Rows are points. Each table stands for the endless flat space through its points: a line for two points, a plane for three, and so on. The two share one point or none. Which?
In the rows, 128 means zero.

First (2 x 3):
[[169 126 150]
 [155 138 136]]
Second (2 x 3):
[[140 151 129]
 [156 137 129]]
They share: [148 144 129]

First, 3 rows:
[[114 146  80 124 111 150]
 [138  98  98 118 111 132]
 [ 98 150 109  93 103 165]]
Second:
[[130 174  99 116  87 150]
 [103 107  98 107 129 172]
 [102 109 111 114 122 161]]
They share: no point

First, 3 rows:
[[111 115 129 145 118 102 155 135 108]
 [ 95 123 164 157 122 106 127 127  99]
 [122 113 108 156 110 101 176 137 105]]
Second:
[[101 121 127 139 102 102 143 119 116]
 [ 99 122 119 131  94 101 142 113 123]]
They share: [105 119 143 155 118 104 145 131 102]

First (3 x 12):
[[148 151 106  95 132  97 161  87  99 157 122  92]
 [131 137 127 108 112  96 160 100 101 170 118  97]
 [128 126 146 115 107 102 156 122 114 167 107 112]]
Second, 2 rows:
[[148 143 128 114 133 109 163 124  91 136 132 104]
 [144 139 124  98 125 101 155 104 119 160 104 108]]
They share: [145 140 125 102 127 103 157 109 112 154 111 107]

First, 4 rows:
[[106 146 159 105 107 103 169 142 130 151 141 115 134 106 135 133 155  81]
 [122 138 161 129 153  94 150 127 137 141 112 146 129  94 164 149 122 123]
 [112 148 169 121 137  94 148 127 133 151 124 136 127  90 160 141 130 113]
 [111 133 178 123 127  94 158 130 135 167 107 150 109  76 172 123 128 114]]
Second:
[[ 88 144 136 116 116  89 165 123 104 124 112 133 116 103 161 177 115  92]
 [ 92 164 172 108 172  97 165 139 140 152 152 125 136 119 133 169 139  76]
 [102 140 134 120 100  95 153 115 102 110 100 127 122  89 165 169 119 104]
 [ 92 148 112  96 136  81 189 139 120 172 152 149 132 147 173 165  95 100]]
They share: no point

First, 3 rows:
[[116 126 135 119 138 127 162 164 123 156 120 114  80 119 169 143 124 125
  165 113  90 143 145 116]
 [112 119 147 111 145 137 164 172 113 153 134 112  67 120 173 142 132 122
  172 109  86 150 143 127]
 [140 154 111 139 138 107 182 160 135 172  92  90 104 103 181 123 116 113
  157 145  78 135 173  96]]
Second:
[[109 116 115 149 125 121 138 137 131 170  89 126  83 101 164 149 117 158
  160 104  83 128 155  83]
 [103 148  99 109 103 115 174 155 125 158 117 100 109 139 134 153 131 110
  150 128 113 122 127 111]
 [124 166 111  91 112 100 186 170 146 140 123 109 130 160 137 153 110  86
  141 134 134 131 115 129]]
They share: [118 133 117 130 124 112 153 149 140 158  99 124 100 121 158 150 110 134
 153 113 101 131 142  99]

First, 3 rows:
[[109 146 118  93 105 115 139 116 101 120 132  88 118 128 104 158 102 109
  143 121 119 154 116 146]
 [ 98 154 107  81 102 114 149 119  94 116 140  78 118 127 107 157  98 110
  147 107 122 154 122 152]
 [124 136 133 123 100 150 124 111  96 150 117  98  93  93 114 143  97 104
  143 156 139 139  96 136]]
Second (3 x 24):
[[115 113 142 127 118 122 143 116  89 112 104 115 132 143 109 165 126  98
  136 150 109 136 116 136]
 [123 123 135 117 112 128 138 118  92 117 111 107 121 135 100 167 116 105
  147 146 105 139 118 142]
 [140 149 117  92  98 141 124 122 105 132 132  84  94 113  80 167  90 123
  172 135  99 151 120 154]]
They share: no point

First (4 x 24):
[[ 76 126 113 114 159 134  79 170 113 138 135 158 103 102 123 101  70 108
  113 120 151 131  69 156]
 [ 96 133  87 131 161 139 127 178  96 197 150 141 157 103 144 117 112 149
  140 144 181 146  97  98]
 [105 132 102 116 151 127 125 159  94 168 142 132 159 104 153 125 108 136
  142 150 165 157 104 119]
 [131 140 103 118 115 102 121 123 103 136 120 118 142  89 144 115  79 118
  134 171 160 164 122 151]]
Second (3 x 24):
[[112 138 100 130 129 106 118 136  95 141 138 154 132  84 135  87  83 120
  120 142 174 180 113 135]
 [100 134 106  82 169 136 108 182  93 161 132 128 156 122 171 145 105 142
  140 136 150 126  73 135]
 [106 142 100  70 167 136  98 198  91 163 126 138 162 118 177 161 103 134
  142 148 144 114  63 129]]
They share: no point

First (3 x 24):
[[ 91 120 146 126 142 118 150 147 134 150 150 158  95 117 119 148 104 129
  141 146 112 146 113 165]
 [103 114 137 134 151 125 165 143 137 148 150 145  94 127 122 139 106 139
  142 141 112 146 121 167]
 [ 91 128 141 122 137 119 149 147 143 152 148 159  82 111 130 153 102 135
  148 153 110 134 109 179]]
Second, 5 rows:
[[ 75  94 153 149 169 128 137 130 160 130 134 125 118 132 104 126  93 114
  134 143 122 135 112 137]
 [ 84  88 152 126 141 123 138 146 144 153 132 145  82 124 117 117 110 111
  136 165 137 144 116 164]
 [ 78 127 124 135 142 112 156 146 152 133 148 116  99 117  84 148  63 138
  155 113 111 160 107 155]
 [ 97 107 158 131 146 131 151 135 124 142 143 154  99 125 135 128 118 119
  141 158 121 154 136 147]
 [ 81  99 166 145 160 139 137 119 142 122 131 132 115 129 131 118 106 107
  143 158 125 146 138 123]]
They share: [ 97 113 144 132 149 121 158 145 131 148 151 151 101 125 115 141 106 131
 138 140 113 152 119 159]
